Rows are points. Two turns around zero, p and q, are shown by what they do to some points. Write where each new point lands after one turn and then the other. Backwards means that the second turn is done in reverse. Each puzzle has new turns, and all numbers are rounded.
In the rows, zero is written as 128.

Turn p:
[102 150] -> [ 96 141]
[121 101] -> [130 100]
[161 133] -> [158 143]
Turn q:
[138 165] -> [160 149]
[143 105] -> [124 101]
[103 114] -> [100 134]
Where do these land?
p, then q backwards: [166 129] -> [146 161]
q, then p: [107 149] -> [117 156]
q, then p: [112 106] -> [105 114]

Turn p:
[106 174 126 129] -> [145 168 106 141]
[111 130 123 114] -> [112 142 120 127]
[167 115 118 117] -> [134  96 122 100]
[100 106 171 140] -> [115 145 178 145]
[156 115 103 141] -> [134  89 114 128]
Turn q:
[106 110 148 174] -> [110 148 173 152]
[145 144 125 126] -> [146 135 115 127]
[122 126 162  95] -> [137 108 146  90]
[112 162 109 137] -> [116 163 107 120]
[138 114 134  89] -> [137  91 122 109]
[146 113  89 145] -> [123 123 103 169]
Where do these land?
p, then q: [150 145 130 168] -> [159 120 132 164]
p, then q backwards: [ 83  96 117 114] -> [ 83 111 102 148]
q, then p: [158 124 136 118] -> [134  99 133 115]
p, then q: [155 133 106 115] -> [120 100 105 134]
q, then p backwards: [ 95 142 152 125] -> [126 118 155  95]

Turn p:
[ 94 123 111 154 132  97 168 112] -> [ 92 104 107 145 129 117 175 122]
[127 132  92 137 138 128 130 146] -> [137 112  96 138 121 125 124 143]
[149 101 154 104 133 134  84 154] -> [149 122 171 102 124 126  87 149]
[157 132 153 125 163 148 118 143] -> [159 134 151 139 159 139 109 147]
[ 74 153 119 141 131 134 151 141] -> [ 96 142  89 123 139 132 157 155]
[159 125 124  93  92 114 147 111] -> [156 130 137 109 101 131 145  82]
[152  89 142 112 109 164  99  94] -> [122 127 165 119 116 161  81  93]
[154 101 131  69 117 127 121  93] -> [149 110 153  88 127 142 113  74]
[127 153 133 160 135 135 138 166] -> [137 149 117 154 128 125 141 171]
[109 162 119 152 133 114 118 114] -> [108 145 103 144 141  98 129 126]
[106 138 129 161 125 114 134 135] -> [104 135 119 147 124 111 145 146]
Turn q:
[113 113 122 112 133 103 126 110] -> [112 109 132 114 126 101 127 114]
[110 151 124 133 110 135 154 155] -> [111 148 120 128 103 142 131 161]
[155 129  97 144 164 155  97 172] -> [175 102 113 128 155 162 102 163]
[100 124 135 118 151  96 163 122] -> [ 90 115 138 116 133  98 154 146]
[153 137 144 177  87 115  89 107] -> [157 163 122 180 123 104  97 100]
[122 103 151 120 136 122 160 106] -> [109 118 147 131 128 117 169 114]
[165 144 136 119 115 120 119 112] -> [154 159 129 118 136 117 129 107]
[110 114 157 107  93 109 143 111] -> [101 142 157 125  97 109 140 102]
[109 165 121 125 125 190 110 114] -> [106 147  94 129 141 185 109 110]
[132 107 108 129 122 124 136 112] -> [135 110 114 127 114 116 140 115]
[140 120 114 125 172 138 110 186] -> [157  95 142 114 151 154 109 176]
Where do these land?
p, then q backwards: [120 130 148 159 106 116 160 141] -> [123 123 152 143 115 129 175 132]
p, then q: [140 151 133 117 152 134 146 125] -> [144 126 115 122 156 131 149 138]
q, then p: [146 104 132 135 131 150 142 126] -> [133 126 137 151 123 156 139 119]
q, then p: [ 64 122 113  99 125 140 141 133] -> [ 83 124 118  79 110 151 125 139]
p, then q: [132 124 126 102 148 152 102 156] -> [158 120 146 105 140 151 103 129]
p, then q: [142 124 124 134  60 153  80 105] -> [110 174 114 134 114 126  72  79]
p, then q backwards: [142 135 147 161 133 137  85  92] -> [106 142 166 148 116 110  84 116]
q, then p: [142 125 126 106 150  67 151 137] -> [156 108 152  95 131  98 169 137]
p, then q backwards: [124 137 102 138 147 103 146 137] -> [133 116 104 153 145 120 146 114]

Turn p:
[134 138 141 118  31 125 172 132 181 130 138] -> [173 181 137 121  56  84 160 137 135 105 159]
[120 131 119 134  81 140 106 126 112  88 121] -> [146 124 116 139  87 129 103 155 100 113 110]
[141 138 179 148 135 131 112 119 109 131 114] -> [124 136 162 137 138 133 122 137  97 169 122]
[140 139 115 143 135 121 112 143 111 141 125] -> [120 126 104 150 143 128 123 128 120 144 132]
[122  93 122 132 135 120 125 132 126 139 116] -> [117 106 125 132 119 124 135 112 145 141 112]
[125 135 130 101 148 130 107 137 120 137 113] -> [121 124 112 101 145 131 111 120 122 146 123]
[137 134 125 126 148 105 149 108 124 134 119] -> [117 131 143 133 154 110 131 106 126 116 125]
[149 117 127 117 145 135 105 114 141 137 139] -> [139 110 134 123 135 145 115 105 132 138 150]
[132 140 128 128 140 138 111 141 170 107 120] -> [161 128 130 118 140 127 103 148 155 135 135]
[142  99 119 121 146 136 204 134 115 134 152] -> [123 108 137 123 146 125 205 118 134  93 129]
[105 138 113 140 149 148 106 117 113 136 118] -> [117 135 116 135 142 163 108 124 130 132 104]
[ 90 133 118 129 142 106 127 133 115 124 162] -> [ 79 126 121 127 129 136 121 146 141 105 137]
Turn q:
[125 141 135 125 108 134 154 128 109 119 142] -> [128 132 119 105 126 138 144 108 112 110 135]
[160 136 125 126 136 136 101 118 106 136 137] -> [149 109 120 135 142 127 102 140 103 124 138]
[124 115 182 101 112 113 106 115 137 113 130] -> [137 126 184  98 125 124 101 114 140 120 135]
[161 127 180 130 125 142 106 141 122 123 134] -> [173 110 161 117 111 145 115 134 115 126 146]
[125 130 149 116 108 150 127 125 165 139 161] -> [139 126 132 109 110 112 126 102 144 150 168]
[115 111 114 129 151 119 119 118 101 111 142] -> [ 95 111 133 137 151 139 124 142 122 111 134]
[150 157 161  98 106 112 125 153 144 137 145] -> [175 152 141  92 126 108 128 132 134 121 151]
[103 137  90 166 133 117 131 142 133 140 117] -> [102 155 110 165 121 120 151 141 119 139 118]
[125  84 120 130 177 114 162 112 113 115 127] -> [102  85 134 144 160 145 155 132 155 111 106]
[118 126 110 146 102 104 123 101 142 153  93] -> [116 146 131 147 124  91 121 110 116 146  86]
[100 137 118 130 119 133 124 131 114 165 106] -> [120 158 123 133 144 134 129 121 108 162 112]
[136 119  70 138 120 154 143 169 139 115 122] -> [109 124  73 123  94 131 149 164 133 141 121]
[148 141 150 133 156 129 123 113 113 103 137] -> [146 110 137 144 136 148 115 126 128  92 140]
[100 133  87 125 141 136 150 125 155 122  99] -> [ 99 148  93 144 122 132 132 123 164 138 103]
Where do these land?
p, then q: [ 89 150 139 115 115  92 138 141 119 141 125] -> [108 187 130 120 142 121 127 129 134 118 131]
q, then p: [ 97 119 112 116 123 103 119 161 111 119 140] -> [104 144 112  94 142 124 136 162 135 124 126]
p, then q: [169  91 124 174 150 160 152 149 125 148 135] -> [144  82 112 154 118 135 186 104 138 148 113]
q, then p: [104 123 143 103 137 112 107 142 158 138 122] -> [127 156 138 111 139 121 118 135 147 155 158]
q, then p: [123 133 136 116 133 127 115  88  94 123 106] -> [127 112 139 125 142 154  94 125 114 145 100]
q, then p backwards: [130 109  99 186 136 158 141 134 141 136 130] -> [139  91 119 163 101 126 119 153  95 149 140]
q, then p: [141 141 122  99 121 131 122 103 111 105 109] -> [143 106 117 116 130 134  85 124 120 129 114]
p, then q: [132 104 114 161 161 116 159 133 141 119 149] -> [120 110 148 149 101 134 163 122 167 125 131]
p, then q: [151 130 134 102  87 123 119  92 127 123 107] -> [139 119 140 112 140 111  98 117  86  99 117]
q, then p: [160 141 101 153 144 146 142 151 138 138 120] -> [150 122  96 167 127 116 155 123 137 119 126]
p, then q: [126 140 130  95 116 151 133 109 127 134 138] -> [133 123 108 102 136 140 105 116 123 110 137]
p, then q: [139 150 148 115 114 123  92 106 130 132 146] -> [131 128 136 119 142 128 105 127  94 131 167]
p, then q: [103 134 162 129 125 124 126 154 144 107 135] -> [145 157 141 101 124 127 141 151 139 144 140]

Turn p:
[125 120 114 121 123 117 120 130 133 145 118 116 127 127] -> [122 131 112 115 139 121 131 124 114 139 137 126 136 128]
[131 119 121 122 121 144 122 109  31 125 139 138 120 142] -> [188 108 131 122 119 111 130 182 113 128 125 168  92 111]
[118 112 133 127 132 127 145 132 138 120 140 122 122 113] -> [112 121 123 125 121 120 117 120 131 106 123 131 127 140]
[123 136 133 114 129 124 174 134 134 129 126 152 124 103] -> [ 95 135 149 107 124 129 133 120 145 115 115 151 111 136]
[128 129 136 130 139 123 119 133 129 117 113 119 134 100] -> [104 139 127 140 120 116 123 143 128 125 131 127 140 118]
[134 120 139 125 120 138 117 106 126 125 126 135 121 123] -> [134 132 120 137 117 131 132 124 118 122 119 127 116 107]
[124 147 138 128 108 129 115 124 129 135 139 111 119 143] -> [150 136 126 125 107 136 125 116 122 140 145 119 129 133]
[120 127 128 146 131 120 161 124 131 131 117 135 130 142] -> [120 118 142 121 131 143 132 127 121 133 104 138 134 151]
[155 138 137 138 133 126 123 134 142 148 144 119 126 142] -> [133 118 146 132 135 136 109 108 124 145 141 109 126 124]
[126 125 135 126 135 136 126 143 136 124 116 137 118 142] -> [127 129 117 132 132 135 121 127 147 141 114 124 126 132]
[125 134 138 142 130 124 113 135 137 133 147 151 119  93] -> [121 141 139 149 127 114 117 102 140 116 135 150 135 111]
[119 123 135 119 150 113 121 121 140 117 127 134 142 138] -> [125 141 123 130 145 147 119 138 130 111 122 119 141 128]
[122 135 112 127 140 145 125 123 134 130 123 120 134 138] -> [125 117 117 136 135 144 141 135 130 133 141 124 127 135]
[146 141  98 129 106 124 122 134 140 118 126 116 118 138] -> [137 137 129 131 134 110 151 117 124 145 139 104 120 146]
[123 113 123 125 123 129 117 137 139 124 118 115 166 137] -> [127 117 116 117 135 129 141 139 132 124 129 104 160 120]
Turn q:
[137 122 136 141 125 145 122 124 137 131 139 141 119 116] -> [136 120 152 139 124 140 131 122 131 135 129 127 140 119]
[143 132 142 133 127 124 132 126 107 127 132 127 142 131] -> [128 134 121 127 132 114 145 137 129 148 128 132 135 120]
[122 150 154 134 134 109 126 131 122 109 124 122 146 150] -> [109 153 114 131 138 101 149 112 132 128 126 140 125 127]
[111 120 112 108 146 112 121 135 132 150 136 106 110 132] -> [108 127 115 122 133 156 113 136 119 126 127 122 116 162]
[146 153 143 137 115 152 141 146 146 106 119 122 125 142] -> [144 132 140 119 136 102 146  96 124 114 116 110 146 126]
[112 117 106 134 124 114 121 141 112 107 144 141 110 134] -> [142 126 119 164 116 128 129 140 122 117 124 139 115 150]
[116 145 128 146 137 136 152 109 123 143 115 127 121 116] -> [131 130 112 118 131 149 122 121 126 125 104 134 136  98]
[125 124 134 110 126 131 135 119 137 145 149 130 135 109] -> [120 127 138 125 140 149 126 142 117 129 149 119 131 115]
[143 119 145 111 132 126 142 142 133 138 109 143 103 119] -> [143 115 137 101 127 149 154 128 142 119 132 129 123 135]
[128 114 127 122 125 155 112 134 111 115 105 138 142 129] -> [147 121 142 115 111 105 119 121 120 142 134 145 112 125]
[137 130 114 146 156 107 127 114 125 106 123 115 139 107] -> [111 109 122 138 152 113 116 143 143 127 105 151 131 122]
[141 106 115 125 136 119 131 148 154 127 125 123 143 149] -> [109 121 137 115 112 110 124 138 132 109 134 124 144 154]
[118 111 143 112 110 133 120 115 133 144 129 105 130 111] -> [110 112 131 121 127 141 123 123 121 144 146 105 109 115]
[125 136 113 125 117 140 132 102 128 143 132 144 115 135] -> [150 135 116 133 122 148 108 123 132 129 139 123 140 118]
[116 141 108 136 110 115 106 135 121 127 141 135 141 139] -> [129 157 125 154 119 114 113 139 130 129 128 119 118 135]
Where do these land?
p, then q: [131 111 111 143 149 137 125 111 125 120 148 147 107 124] -> [138 111 126 148 118 129 132 120 147 128 108 160 140 134]
q, then p: [110 120 121 122 107 134 116 118 141 130 120 140 121 111] -> [133 129 117 150 107 113 120 111 124 122 130 121 118 120]
q, then p backwards: [125 143 123 121 103 139 129 149 131 146 138 128 120 125] -> [145 138 134 120 119 114 122 111 135 110 131 119 131 149]
q, then p: [110 143 122 144 136 142 139 110 140 128 145 133 122 126] -> [127 122 134 156 120 128 145 146 128 122 131 136 138 110]
p, then q backwards: [155 110 144 124 148 132 138 127 154 123 135 111 132 143] -> [121 128 112 125 111 130 125 124 154 139 129  93 116 110]
q, then p: [140 132 130 121 115 152 132 110 116 141 108 107 126 144] -> [126 127 117 108 141 125 137 129 100 127 154 121 117 110]
p, then q: [152 135 121 145 120 119 120 145 126 107 106 138 140 112] -> [ 96 141 122 116 130 130 149 133 138 118 106 123 121 113]
q, then p: [132 122 145 117 128 114 142 112 113 111 128 137 128 147] -> [128 121 145 122 152 123 141 115 128 108 130 137 120 143]
p, then q: [133 128 130 107 141 129 125 153 147 127 116 146 150 122] -> [101 129 144 117 145 137 112 120 117 103 125 131 122 124]
q, then p: [112 109 115 141 148 125 147 151 123 128 111 130 120 120] -> [133 135 113 119 124 113 144 140 146 138  94 129 119 127]
p, then q: [111 151 119 114 123 117 130 112 120 119 138 103 132 131] -> [146 143 120 140 137 113 143 128 105 130 137 115 140 142]
p, then q: [141 138 129 126 108 111 109 135 135 154 122 147 126 120] -> [122 141 126 119 155 150 123 140 140 138 133 131 129 104]
p, then q: [115 115 118 142 107 118 105 130 122 148 142 134 137 129] -> [128 126 127 126 140 116 124 161 142 137 142 142 143 115]
q, then p backwards: [143 127 150 123 149 126 130 124 114 124 148 110 142 113] -> [137 128 100 136 140 122 130 131 124 150 101 132 140 124]
q, then p: [110 135 141 130 139 125 131 134 114 113 114 110 116 154] -> [136 137 126 123 143 140 152 136 107 131 117 143 110 143]
